Each row of a before or after table is a point. One or more steps were done to the points. Then noise was added and the rows were shuffled. The steps act on columns, c1 being the first. What was done? A step turns or swaps two columns, mirrors them in a line or flattens them onto one, adds a multiple of one to another, or multiplies or shifts one. Angles are multiples of 10 degrees, from the lower column toward the higher: turns from -170 to 170, lines from 10 to 170 but not 90. Use the fewest steps. Two steps may share a column if one is a turn and the other turns, adds or multiplies; they go together, in the order done. Otherwise the lowest column goes first.

Before (12 x 2):
[[ 20 -10]
 [ 18   2]
 [  4  16]
 [-27 -14]
 [ 32 -23]
 [ 16   3]
 [ 60 -13]
 [-14  29]
 [ 28   5]
 [ 54 -19]
 [ -8 -21]
 [ -7 -27]]
After (12 x 2):
[[ 11   5]
 [-15 -10]
 [ 10   4]
 [ 14   8]
 [-25 -15]
 [-16  -8]
 [ 39  22]
 [ 12  10]
 [ 33  19]
 [ 15   9]
 [ 22  13]
 [  2   3]]
Steps: flatten c1 and c2 onto the line at 30 degrees

Before (12 x 4):
[[  7 -14  12 -20]
 [ -3  13 -30 -41]
 [ -3 -25  39  -7]
 [-15 -25  30 -17]
 [-15  42 -20 -14]
 [-11  36 -46 -15]
 [-28  24 -56 -27]
 [ 17   8  34  17]
 [-19  -6  23   8]
 [  6 -24  15   2]
 [ 14   9  26  11]
 [-21  37 -24 -48]]
After (12 x 4):
[[-10 -13  22 -11]
 [-20 -11  11 -33]
 [ 10   9  35  34]
 [-17  10  -4 -22]
 [ 18  34   8  48]
 [ 22  39  11  25]
 [ 18  -9 -10 -34]
 [-28  -4  24 -27]
 [-17 -19   0 -16]
 [  2  38  14  62]
 [ 17  -1  -7 -26]
 [ 17  37  43  32]]
Steps: turn c1 and c2 by -50 degrees; mirror c3 and c4 in the line at 140 degrees

Before (11 x 8):
[[-22  13   2  21 -11  20 -19  21]
 [ -3  22  -8  10   5   0 -14 -13]
 [  4 -29  22  -4 -21 -26  12 -19]
 [-22   1   3   6  11  16 -30   6]
 [ 13  18   1   1  23 -32   9 -10]
 [ 25 -17  15 -11 -19  -5  13 -11]
 [ -1  19  -4   4  20 -11   7 -34]
 [ 18 -16  33 -16 -32 -13 -10  -6]
 [-20   6   2 -12  -1  13  -5   5]
 [-14   9  12  -8 -22  -2 -12   1]
 [ -3  12 -28   0  12 -14  -8 -13]]
After (11 x 8):
[[ -6  22 -37  -6  -2 -13  -7 -11]
 [ -7  -8  27  27  -2 -14  -4 -11]
 [ 22  -5   5  -9   1  15 -35   8]
 [  1 -22   8  32  -2   0 -13 -12]
 [  4  21 -22 -59  -4 -26  19 -22]
 [-12 -13  -5  39  -1 -32  19  -6]
 [ -1 -15   4  36  -6 -11  10 -30]
 [-18  20 -23 -18  -3  -6  15 -14]
 [ 17   1  -7  36   0  -2 -11  -2]
 [ 21 -24   6 -11   3  20 -25  18]
 [ 19   6   5  37   1  13  -9   5]]
Steps: turn c1 and c3 by -160 degrees; turn c2 and c4 by 130 degrees; multiply c4 by 3; flatten c5 and c8 onto the line at 80 degrees; add -0.3 times c6 to c7

Before (14 x 11):
[[ 24 -35  -6 -12 -31  19   4 -21  -8 -11 -52]
 [ 18 -42 -23 -16  10   5   2 -15  16  -3 -41]
 [ 12 -47  -5  -8 -12  21 -23 -23   5 -32 -23]
 [-21  31 -14  15   0 -33   3   3  26 -18   0]
 [-14  30   1   9  13   6 -15   1  16   0  -9]
 [ 41   0  23  27 -16  14   8  -8   4  10   5]
 [ 16  -2  24   3 -13  20  21  12   7 -23 -21]
 [-22   6 -22  -5   5 -14  -8  34   7   6  19]
 [-30  17 -12   4 -15 -11  -1  -8   4   4   0]
 [ 20  -7  24  17  10 -18   1   7 -21  -5  -2]
 [  5  -9  21  37 -11  -4  -9  22   7   8 -20]
 [ -8 -41 -21  10   5  25  15 -21  -3 -15 -27]
 [-27  36 -22   3  22 -18 -16  24 -13   1  -2]
 [-41  14   8 -12  15 -20  -3   4  12  10   1]]
After (14 x 11):
[[  2   7 -16  63   3 -11   9 -10 -14  19 -17]
 [ 22  11   3 -18  18  16  22  16   4 -22 -37]
 [-28   2  13   9  18  -8   3  -7   1 -12  -7]
 [ 23   2 -29  29   2 -12 -15   6   9   9   1]
 [ 21   8  27 -29 -11   3  -4  -3  -5 -14 -23]
 [-12  10   6  15 -17  -8   7   2 -18  -1 -21]
 [ 41  -3 -16  42  12  12  14  -8 -12  -8   8]
 [-22   3  22  25  13 -23 -23  16 -18   5  -7]
 [-30   2  18   5 -19 -23 -12  -5  19  27 -13]
 [ 13   9 -21   6  11  27  11  24 -18  17 -18]
 [ -8   0  17  11  -7  28   7  17   8 -19  -8]
 [  9   0   2 -14  -7  -5  36  35  -1 -16  -8]
 [-42   0  -5 -19  -8 -11 -23  -8 -19  -3  -5]
 [-24  -7  21 -10   3 -14 -12 -11   0  29  14]]
Steps: flatten c2 and c11 onto the line at 110 degrees; turn c3 and c9 by -160 degrees; multiply c4 by 1.6; turn c6 and c7 by -50 degrees; turn c5 and c7 by -150 degrees; turn c8 and c10 by 100 degrees
